Every row gives one point. To make a cloud, some directions were put in groups of two or more. Within a group, all points are equally far from the middle, so they leave a hole (a ring in 2 directions, a hollow ball in 3). The other directions are filled evenly. Then the cloud was stretched, turned, moved and blurred a little. Count the holes, and give their numbers of directions, smallest first.

Cloud, 20 rows:
[[-27 -14 -59]
 [ 46  29   6]
 [ -9  18  73]
 [ 34  -9 -58]
 [ 26  34 -12]
 [ -9  36   3]
 [ -6  12  41]
 [ 67 -18  31]
 [ 62  52 -11]
 [-22 -44 -43]
 [ 52  11 -59]
 [ 40  40  26]
 [ 16   2 -17]
 [ 38   9  25]
 [ 84  -1  31]
 [  0  15  72]
 [ 15  68 -24]
 [ 26  28  71]
 [ -9  43  22]
 [ 11 -48   6]]
Holes: 0

Cloud:
[[-19 -75 -19  29]
 [-40  42 -33 -27]
 [ 19  30 -36 -39]
 [ 45  24 -62  12]
 [ -7 -11 -65  67]
 [ 69  -8   7  11]
 [ 68  19 -33  14]
 [ 13  65 -34  18]
 [-10 -31  35  42]
 [-12  46 -66   3]
 [  3   3 -89  20]
 [-35  37 -12  63]
 [-41 -44  12  44]
 [  0 -14  39  49]
 [-62  42 -39   8]
 [-16  -4 -15  82]
 [-41  52 -35 -14]
 [-36  20  23  55]
 [ 40  24 -66  -1]
 [ 16   2  25  66]
 [ 35  59   2   7]
 [-11  27 -56 -35]
 [-44 -18  26  -5]
 [ -2   2  25  67]
 [  7 -44   9 -25]
 [ 15 -33  37   7]
 [-32 -47 -36 -28]
 [-72 -24  -7  33]
 [-10  65 -28  35]
 [ 28  38  35  12]
 [ 39  13  39  16]]
Holes: 1 (4)

Cloud (46 x 6):
[[ -43   16   36   -6   24  -12]
 [  41  -26    3  -73   12   -9]
 [ -21  -43   25  -12   24  -68]
 [   7   16  -60  -23   42   42]
 [  53  -38   30  -53   -8  -23]
 [  -8  -38   46   23  -33   -4]
 [   8  -28   32  -12  -24  -89]
 [  69  -53   15  -32   -7  -26]
 [ -14   20   -1  -62  -44  -46]
 [  13  -19   61  -48  -28  -34]
 [  40    0  -52  -56   31    7]
 [  13  -28  -10  -86   -6   -1]
 [ -20  -21  -27  -76   25  -13]
 [  31  -82  -19  -29   27  -57]
 [   4  -11   37  -71  -30   -9]
 [ -17   13   52   11  -13    7]
 [  19  -15  -54   31    4  -60]
 [   6    8  -68   19  -40  -28]
 [  53  -64  -45   11   29    1]
 [  26  -31   -7    9   51   33]
 [ -27   16  -15  -14   48   35]
 [  12  -85  -35  -56  -32  -24]
 [ -24  -42  -21  -58   -8   42]
 [  24  -53  -81   16   24    0]
 [ -13  -12    0  -27   44   54]
 [ -14   49   12    4  -11   19]
 [  45  -70  -32   17  -16   28]
 [  -1   41   -4  -43    6  -67]
 [  22  -83  -25   14   -1   39]
 [  21  -55  -75  -62   -2  -26]
 [ -14   49  -39   -3   36   13]
 [  25  -14  -14    8   -1  -89]
 [ -38  -29  -34  -22  -26  -81]
 [  64  -17    0  -19   11   29]
 [ -55   11   -9  -26  -44   -9]
 [  23  -30  -41    7   16  -84]
 [  16   -4  -65   17  -36  -56]
 [   2  -59   -2   21  -47   18]
 [ -13  -40  -10  -72  -35   10]
 [  11  -30  -15   38  -43   -2]
 [ -15   25  -80  -10   31   22]
 [ -27  -59  -50  -59    6  -15]
 [ -23  -41  -40  -73   11   -6]
 [   8   11 -101  -23   26   -6]
 [  49   -1   18    0  -12   28]
 [  41  -85  -59  -36   -3  -38]]
Holes: 3 (2, 2, 2)
